Each row is a point. A path goes straight from each point to the next, and from the last back to the first. The post is the endless flat space through its rows: a point in 2 columns, a line in 3, a plane in 4, and so on, so that a path can go around it. Count how often the path circles the post. Going back the other way cancels.
In the rows, 128 means zero.

Post:
[[140 163 149]
 [146 126  77]]
Path (26 x 3):
[[190 123 132]
 [136 126 143]
 [ 96 115  76]
 [109 190 108]
 [163 179  88]
 [203 141 143]
 [176 170 132]
 [151 156  88]
 [116 173  87]
 [109 152 137]
 [142 129  44]
 [175 161 104]
 [187 153 160]
 [132 106 167]
 [180 124 123]
 [188 146 101]
 [142 169  68]
 [159 213 152]
 [191 140 123]
 [157 100 113]
 [123 118 116]
 [112 117 160]
 [191  80  95]
 [167 155 118]
 [160 203  83]
 [164 150 104]]
Times around: 1

Post, 7 rows:
[[127 142  94  58 128 172  16 184]
 [150 129 176  94 150 142  94 142]
 [107  81 154 153  91 143 170  58]
 [117 164  98  93 180 168 125 140]
 [163  74 106 149 151 120  54 194]
 [105  85 118  99 108  84 153  93]
 [ 90 139 135 125 120 136 173 160]]
Path, 19 rows:
[[124 171  91  87 102 201 141 138]
 [100 120  76  90 135 212 113  93]
 [115 160  66  55 166 132 178 157]
 [136  74 100  92 123 137  78 103]
 [ 94 113 145 145 197 129 184 125]
 [106 139 192 135 137 144 107 164]
 [137  74 114 136 109 137  32 134]
 [ 86  60 112 137 144 105  94 146]
 [119  44 100 100 127 151  84 133]
 [180  59 120  90 136 137 111 109]
 [175  96 132 114 104 106 125 124]
 [151  99 163 167 136 128 119 130]
 [ 81 116 165 130 145 125  72 164]
 [124  86 177 101 162 148  58 179]
 [107  44 126 119 125  94  84  90]
 [ 78 115 169 141 108 166  83 100]
 [ 51 102 150 146 135 153 124 112]
 [146  99 148 100 132  66  46 198]
 [163 139 131 131  90 165 108  93]]
Times around: 0

Post, 11 rows:
[[118  90  85 147 110 125 149  84 137 154  33 117]
 [140  74 149  94  87 107 152 178 144 116 176   7]
 [139 118 136 115 135 220 133 106 128 106 118 173]
 [126 112 157 125 131 148 138 104 115  91 128 196]
 [136 126 143  82 128 123  91 125  88 147 144 124]
 [130 131 171 139  96 161  83 122 149 118 138 173]
 [189 137 152 136 199 166 119 136 145 161 107 151]
 [144 125  98 108 159 139 151  84 160 167 198 162]
 [148 105 179 131  94 144 133 130  91 156 156 145]
 [117 124 113 106 141 140 154 142 141 162 142 171]
 [ 98 103  67 151 147  94 131 134  90 187 130  63]]
Path, 24 rows:
[[174  96  86 119  75 119 143  76 201 151 136 154]
 [144 119 109 118 132 131 157 121 129 121 117  98]
 [ 99 132 153 116  81  79  97 114 111 165  93 114]
 [156  68 144 149 192 142 223 140 143 161 177 107]
 [128  93 150 114 130  73  96 134 109 167 147 130]
 [166 102 154 104 127 130 131 137 142 114 166 141]
 [ 85 146 124  95  81 116 103 138  96 121 145 158]
 [137 109 161 141  90 139 179 112 167 145 133 156]
 [119  95 145 146 149 156 167 108 182 140  96 108]
 [121 113 152 153 151 113  84 177 145 166 129 120]
 [162  99 106 119 156 155 136 108 128 126 131 167]
 [147 120 101 117 113 157 124 118 126 115 134 104]
 [125 133  96 104 139 197 108  87 163 114 181 191]
 [110  80 126  81 142 149 132  86 111 137 128 181]
 [123 121 170  85 151 168 145 105 144 117 189 184]
 [129  84 177 105  96 159 173 128  81  87 153 108]
 [149 118 153  98  68  83 136  72  90  69 144 117]
 [143 109 134 125  55 169 128 141 198 122 186 155]
 [150  81 138 148 102 161 109 156  70 175 111 142]
 [146 118 120 162 130 106 123  72  94 114  87 154]
 [147 143 122 101 134 180 197 131 109 125 147 141]
 [144 105 134  97 110 145 129 104 148 160 109  84]
 [154  95 138  59 152 158 142 128 124 146 120  88]
 [135  94 117  93 203 131 121 154 154  88 156 181]]
Times around: 2

Post (17 x 18):
[[130  89  95 141 119 145  97 115 163 174 165 121 167 130 159  92 146 152]
 [129 192 124 114  99  96 105  79 163 205 107 141  80 150 151 122  89 162]
 [144 165 100  88 138  96 113  90 122 191 131 109 153 112 124 122 103 109]
 [143 109 105 176 129  79 130 168 190  23 186 136 175 152 101 111 137 138]
 [ 79 114 154  80 106 105 139 105 128 153 111 106  76 120 123  84 138 128]
 [107 180 166 153  81  54 175  78 110 163  70  82 138 111 159 151 113 128]
 [116 125 104  98  89 147 124 123 136 105  66 112 113 106 168 109  94 123]
 [107 110 116 125 128 130 176 115 167 163  70 131  72  91 104 130 132 107]
 [127 137 113 152 119 178 120 156 178 103 155 175 201 171  59 106 174 164]
 [130  99 154 120 105 113 153 118  80 127  99 142  69 133 137 150 130 139]
 [125 111  56 159  91 119  94 180 191 102 151 113 170 202  98 144 187 110]
 [123 133 135 125  87  96  71  89 150 170 124 123 146  98 105 139  95 133]
 [ 72 205 146 164 116 114 124  51  99 172 115 140  90 111 160 129  91  84]
 [139 106 109 122  69 116 118 209 169 127 177 159 161 131 104  86 136 122]
 [127 140 142 114 113 100 104 164 185  75 143 136 130 115 130 135 198 126]
 [108 106 129 102  85 135 149 135 183  78 167 142 135 151 118 156 146 118]
 [108 161 165 128 136 149 113 147 154 185 119  87 135 138 121 133  80 133]]
Path:
[[122 117  67 173 151 121 137  90 148  94 175 144 145 136  77  79 160 109]
 [103 140 129 153  77 157 129 200 103 139 134 109 200 133 118 101  78 131]
 [115 155 133  76 155 132 151 165 160 171 119 181  56 175 141 132 159 139]
 [159 160 112 147 109 100 102 135 168 142 145 157 137 163 140 149  92 117]
 [156 133  70 176 119 152 108 119 213 107 133 128 125 165 150 106 171 132]
 [141 134   7 139  91 149 140  88 174 108 131 119 176 151 128  86 156 162]
 [ 99 166  84  86 100 108 118 135 177 134 126 131 117 158 139 113 137 140]
 [139 153  85 127 122  87 103 116 137 147 101 172  83 151 112 146 151 184]
 [143  93  75 173 170 144 163 101 157 118 137 156  89 105 126 112 120 147]
 [122 124 130 150 128  72 144  74 152 112 145 110  80 118 103 150  83  66]
 [ 90 118 176 188 124 147 162  87 102 147  91  87 133 207 116 132 158 133]]
Times around: 1

Post:
[[121 141  59  66 105  87 185  77 148  94  75  36 109  79 134 106 180 173]
 [134 111 100 189 139 174 120  92 118 109 119 172 166 137 154 136 142 154]
 [137 168 134  66  81  78 124 202  84  50 121 128  89  57  76 102  95 144]
 [105 129  71  90 103 125 147  85 161 135 152  42 119  60 107 151 158 199]
 [103 117 150 159 101 210 143 110 102 139 127  99 119 111 169  74 131 151]
 [182 144  89 132 103  93 127 176  88 150 132 184 131 158  93  81 108 141]
 [102 120 125 171 107 108 119 138 124 127 135 128 119 177 179 134 131 163]
 [103  60 124 162  81 187 112  98 134 102 116  96 130 145 125  92 191 159]
 [ 96 129  91  71  47  57 149 112 131  73  98  44 137  25  96  62  68 163]
 [ 98 112 141 120 163 115 120  95 129 161 147 187 136 188 133 111 155 123]
 [108 131 130 178 155 102 123 195 133 151 123 211 164 146 137  97 174 126]
 [116 109  84  96 139 102 227  75 202  96 137  34 108 115  92 127 140 157]
 [153 101 202 132  27 183 153  83 131 133  86  92 140  96 148 110 158 166]
 [103 112  97 152 103 159 150 120 143 148 159 177 139 163 170 150 155  84]
 [125  73 166 200  80 162 123  74 106 153 111 100  93 101 127 114 180 110]
 [154  84 144 142  91 167  93  96 178 129 114  91 102  96 187  99 144 139]
 [123 113 120 138 170 124 109 195  97 155  95 145 168 177 135 140 133 106]]
Path:
[[ 53 137  99 136 104  64 146 133  97 124 108 165 157 103 107 129 128 148]
 [107 139  83 112 114 126 128 194 145 163 107 136 147 185 111 107 148 149]
 [110 141  72 105 109 173 104 136  33 120 159  50  70  97  63 138 153 157]
 [132 162  81  90 104 132 132  93  76 139 138 125 138 139 197  77 201 161]
 [ 95  86 117 131  54 145 134 139 151 140 177  97  96 180 212  97  97 157]
 [105  93  82 113  48 144 150  78 134 114 114 105  99 115 159 139 122 105]
 [116 115 120 162  94 157 176 118 112 158 149  68  92 153 115 142  82 138]
 [166  65 160 173  83 136 127  70 164 111  70  98 129 133 112  95 186  65]
 [ 57 165 143 173  68 122 112 112 106 134 150 101 147 138 142  85 122 173]
 [ 75 182 126 134  85 119 132 136 153 123 132 168  96  92 157  88 133 107]
 [142  94 142 137 104 114 207  95 112 128  96 137  95 172 106 150 153  85]
 [103  56 106 207  71 169 159  94  87 119  56 118 190 108 114 126 173 128]
 [ 75 161  95 105  79 150 112 133 115 145 110  92 143  86 137 134  53 228]
 [143 145  90 161  56 161 104 113 191 118 142 140 134 136 225 154 120 168]
 [105 127 128 173 119 160  75  86 107 151 110  83 170  80 154 162 180 191]
 [151  35  92 161 159 138  94  64 180  63 134 117 160 149 154  50 138 184]
 [123 114  86 103 106  78 133 138 103 135 120 136 134  87 180 100 120 178]]
Times around: 2

Post (17 x 18):
[[170  96  73 115 153  92  76 142 149 123 146  85 160  85 120  97 212 150]
 [ 91 144  73 153 201 143 122 158 119  48 106 119 125 118 109 129 201 184]
 [163 188  76 189 144 128 141 108 165 174 112 140 158 123 182 134 180 141]
 [159 135 134  76 107 122  93 127 194  89 119 154 146 110 124 140 129 165]
 [147 189 101 209 154  39  73  24 116 168  32  82  74 109 119 137  80 142]
 [148 112 117 116 162  73 136 101 197 103 149 130 130  80  92 137 133  93]
 [138 110 128  90 104 154 135 169 132 118 138 158 106 116  64 185 194 145]
 [141  82 101 220  83 135  66  73  70  62 143 172 107  60 178 126 112 140]
 [153 141 117 132 112 118  87 249 103 146  70 124 111 141 135  85  84 167]
 [154  64 138 156 146 139 226 111  85  51 121  74 144  90 170 212 145 130]
 [119  88 153  90 116  75 141  92 101 103 133 164 167 130 104 183 130 101]
 [147 132 113 116 145 130 128  87 173  84  33 139 137  37  62 121 113 121]
 [143 158 105  99 164 112 176  74  97 138 126 118 120 113 116 134 124 151]
 [107 141  83  26 174 149 141 133 149 199 117 201  68 156 155 166 173  89]
 [ 98  79 162 108 206 140  80 157 189 122 131  92 183  91  92 123 154 140]
 [169 130 107 127  78 127 132  75 151 142 122 103 124 152 124 138 115  97]
 [151 108  82  75 158 122 105 165 160 143 145 160 176 134 113 180  89 154]]
Path:
[[172  97 122 137 134 119 106  87 183  96  51 124 112  49 166  50 145 124]
 [149 127 126 137 163 117 126  77 141  90 147 132 117 110  91 167 144 141]
 [167 153  83 163 145 109 115 130 170 141 177 128 130 161 143 160 167  89]
 [114 116 106  97 174 124 123 125 125 144 129 123 186 121 129 134 127 113]
 [149 135 114  79 135 118 179 120 137 127 186 107 151 124 148 136 112 118]
 [124 174 136 144 172 139 135 105 161 135 125 101 187 135 122 171 163 128]
 [168 133 122 167 127 118  88 128 129  79 106 102 132 101 135 158 158 183]
 [160 128 138 165 193 116 142  70 153 127  87  88 128 125 104 135 153 118]
 [152 165 125 120 185  86 113 110 155 161  99 119 121 147 102 111 100 116]
 [143 141 177 153 125 151 140  28 170  90 123 153 125  45 176 158 153  97]
 [121  61  93 115 156  87  74 150 133  61 149 151 156  48  95 156 185 131]
 [190 124  81 103  75 132 106 123 137 153 120 148 122  63 156 130 152 131]
 [130 140  76  96 170 133 146 194 141 125  67 132 129  90  72 134 135 123]
 [102  75 178  55 120 135 108 169 119  92  95  65 122 145  48 170 152 125]
 [175  96 116 101 220 112 131 157 103  70 190 125 199  79 174 150 156 153]
 [159 119 121 177 154 132  76  91 104 145 110 122 119 132  82 121  89 129]
 [157 142 126 128 142 102 134  51 186 104 110 121 168 137 160 147 113 158]
 [138 123  97 162 143 120 137 131 141 125 106 170 212  60 118 128  83 187]
 [ 70  80 149 112 135 135 154  96 127 107 161 133 143 104 115 168 110 104]
 [165 142  98 126  72  74 102 142 119 106  98 129 191 120 104 160 169 149]
 [139 130  45 101  99  34 145 138 126 144 152 204 146  76 126 178 127 117]
 [131 121 102 102 183 156 134 123 182 144 131 106 136 117 156 166 180 180]]
Times around: 0

Post (17 x 18):
[[149 150 129  93 133 101 152 112  97  76 148 145 157  95 189  90 135 123]
 [215 103 141  88 120  94 133  89 123  97 137  80 133 118 121 102 151  85]
 [218  82  98 119 136 154 139 156 117 139 153  72  98 125 137 101 177 116]
 [111 132 187 175 153 110 133  97  96 161 145 111 123 124 135 152 106 150]
 [209  75 162  78 131 126 125 102 127  79 144 152 111 148 143 117 206 118]
 [173 125 144  86 120 116 169 102 127  87 192 177 133  90 182 115 145  77]
 [133  81 121 132 133 161 111  88 133 131  89 121  68 116 145 133 114 131]
 [124  96 150 161 111 138 119 152 132 117 123 117 100  86 134 115  90 141]
 [ 77 150 158 101 109  97 105 108 129 171 120 106 153 129 140 182 113 128]
 [154  91 118 178 137 125 140 139 135 112 127 120 100  66 147 140 162 133]
 [ 96 187 156 103 170 106 128 121 128 126  97 139 125 116 152 171  81 166]
 [113  55 149 147 158 139 132 128 143 136  93 104  87 126 109 101 114 102]
 [109 191 152  97 132 134 119 105  98 126 131 165 164 116 120 146 137 100]
 [163  91 127 176 164 178 119 141 158  98  97 103 130 132 137 134 113 115]
 [122 144 142 126 131 122 119 106 107 176  89 175 156 104 147 139  81 118]
 [ 73 148 146 104 132 116 119 123  77 133 103 117 162 102 121 206  92 135]
 [152  84 165 155 146 161 106 156 118 124  83  94  80  85 177 138 133  96]]
Path, 24 rows:
[[105  55 194 182 173 121 165  93 143  53 149  90 148 128 128 121 133 174]
 [144 133 186  84  82 117 137  99 151 124 146 166 157 154 110  87 164  93]
 [104 131 140 133 177 108 180 171 108 104 113  77 109 121 111 157 139 125]
 [152  83 177 102 106 120 130  82 110  67 121 171 110 100 164  71 120 136]
 [211 135  62 104 122 132 136 156  99 106  98  96 179  49 169 105  85 136]
 [119 153 129 146 230 157 106 154  69 114  33 103 130 103 204 176  59 155]
 [126 122 158 152 134 117 130 151 139 154 115  69 132  90 149 159  96  49]
 [161 183 191 151 102  99 137 140 116 175 148 121 146 150 153 119 155 183]
 [137 178 132 127 140 144 127 184 112 121 144 116 245  85 141 150 113 138]
 [ 92 132 181 150 145 177 101 154 140 168 125 108 146 131 103 203 138  96]
 [ 80 152 193 144  36   7 152 173  70 172 185  83 145  43 137 175 115 171]
 [173  99 131 127 139 188 107  90 116 124 103 152 107 213 153 115 167  91]
 [138  87 116  64 135 184  77  92 175 112  77 175 115 180 108 129  90  87]
 [106 104 138  62 139 156 133 139 127 112 150 131  99 125 140 161 160 162]
 [223 139 100 109 125 153 130 111 127 125  70 117  99  65 177 125 200 118]
 [128 172 121 157  80 151 103 119  52 193  60 145 157  64 163 150 127  55]
 [156 124 129 125 152 129  97 152 136  94 119 163 126 101 182 105 129 107]
 [159  71 149  81 118 109 132 119 152 106 145 100  89  86 125  92  59 147]
 [147 109 143 149 114 125 126 137 149 133 133  85 177 111  57 138 117  95]
 [153  93 154 128  90 119 116  89 133 121 168 203 132  60 143 139 173  94]
 [126 104 144 147 167 190  88 153 123  69 126  95 122 120 129 180 109  86]
 [112 150 196 143 145 107  93 122 128 130  59 145  99 140 155 150 112 105]
 [181 140 156 104 154 177 157  99 163 104  86 130  72 122 190 140  89 106]
 [ 95  90 225 106 144 111 114  81 132 176  85 144 124  94 148 115  54  89]]
Times around: 0

Post, 17 rows:
[[178 133 150 144 164  96 139  91 144 165 147 146 118 149 136  65  95 185]
 [182 124 109 132 151 150 132 125 161 127  92 153  92 138 105 164 115 131]
 [132 119 132 102 146  86 133 127  90 101  94 125 128 101 155 116 135 186]
 [119 101  78  98 120  72 109 157 133 161 152 115 136 163 171 148 116 156]
 [109 124 154 135  83 109 111 116  77 102 169  93 134 119 106 164 112 137]
 [146 123 112 185  98 190 143 122 133  70 109 140 120 135 108 146 131  65]
 [191  64 105 156 131 108 117 167 164 157 123 106 118 118  76 113 133  99]
 [135  94 145 135 117 116 157 105 126 144 109 115  97  78 123 121 125 155]
 [145 161 120 132 127 108  91 136  92 121 127 185 135 101 124 128  78  95]
 [109 148 138 113 107 167  84 142 133 114  94 132 150 110 100 180 109 130]
 [105 112 171  80 115 131 116 136 109 153 146 136 147 119  89 142  95 129]
 [142 130 118 139  85 131 104 135 145 153 167 128  81 146  68 105 156  81]
 [178  94 151 179 107 166 168 125 104 128 109 106 105 124 130 137 177 130]
 [115 157 157 111  89 125 104 145 107 104 110 124 137 130 144 173 120  77]
 [142 104 189 138 106  98  89 129 123 120 180 148 118  88 136 131 168  97]
 [134 117 137 110 104 113  84 153  90 124 153 137 115 149 145 113  90 126]
 [129 154 128 162 125  77 152 146 122 102 129 151 126 122 138 112  97 176]]
Path, 28 rows:
[[123 150 115 118 118 101  77 160 123 172 161 190  83 141 126 143 107 151]
 [114 167 101  87 123  78 125  98 119 145 139 114 135 194 135 152  75 174]
 [151 127  81  96 126 105 147 168 163 217 137 173 132 205 164  74  93 117]
 [121 177 173 131 104 129  96 108 181 204 205 113 166 151  84 126 118 157]
 [188 117  77 131 176  90 197  91 121 187 111 157  98 129 179 118 121 103]
 [206  91 137 146 147  95  74 219 114 123 106 104  94  94  85 110 152  77]
 [210 115 176 122 132 171 110 100 119 171 135 141  72 120  81  65 103  82]
 [101 155 132  86  88 136 127 102 114  79 134 137 127 140 153 149 160  74]
 [173 109 141  94 149 171 122 112  91 106 123 135 100 147 153 117 110 147]
 [135 133 117  92 171 131 130 112 123 117 126 137  77 166 118 143  99 113]
 [134 163 141 135  99 109 160 177 132 136  65 121 106 106 138 192  83  98]
 [109 179 146 126 108 144 109 109  95 159 184 167 132 151 101 147 100  86]
 [ 88 100 140 152  65 132 100 193 129 163 127 157 106 112  82 135 136  90]
 [ 99 122 157 112 140 104 178 131 136 106  68 127 109 139 173 131 111 151]
 [ 95 147 159 134 143 123 109 176  90 166 121 189 147  92 152 117 123 153]
 [ 99  98 145  93 138  84  92 151 115 147 136 155 157 107 104 169 111 143]
 [ 99 137 152 109  77  73 100 130  65 108 141 151 109  89 139 125  95 140]
 [127 108 125  87 106 111 107  85 131  49 122 128 134 103 184 135  98 126]
 [186  85 139 135 123 145 113 133 138  94 155 126 106 135 122 107 169  85]
 [145  51 156 132  88 192 122 173  93  67 137 107 157  79  55 112 115 121]
 [140 119 158 111 145 114 148 136 117 116 119 131 102 106 184 172 112 146]
 [126 122 137 173  96 202 145 174  79  63 135 223  70 147 130 105 114 102]
 [101 153 120 127 109  80  96 100 130 179 143 125 144 109 189 247  85 177]
 [167  89 107  99 143 113 134 164 156  84   7 172 141  66 194 159 112  64]
 [163  88 172 119 102  55 110 125  45 148 220 121 138  70 140 150 101 138]
 [163 166 122 157 147 107 147 150 100 124 139 143 140 108 123 141 115 148]
 [169 108 138 133 143 187  90 158 142 140  86 131 105 132 102 139 106  45]
 [ 98 110 186 119  93 132  91 102 126 109 188 122 113 162 131 179 114 102]]
Times around: 3
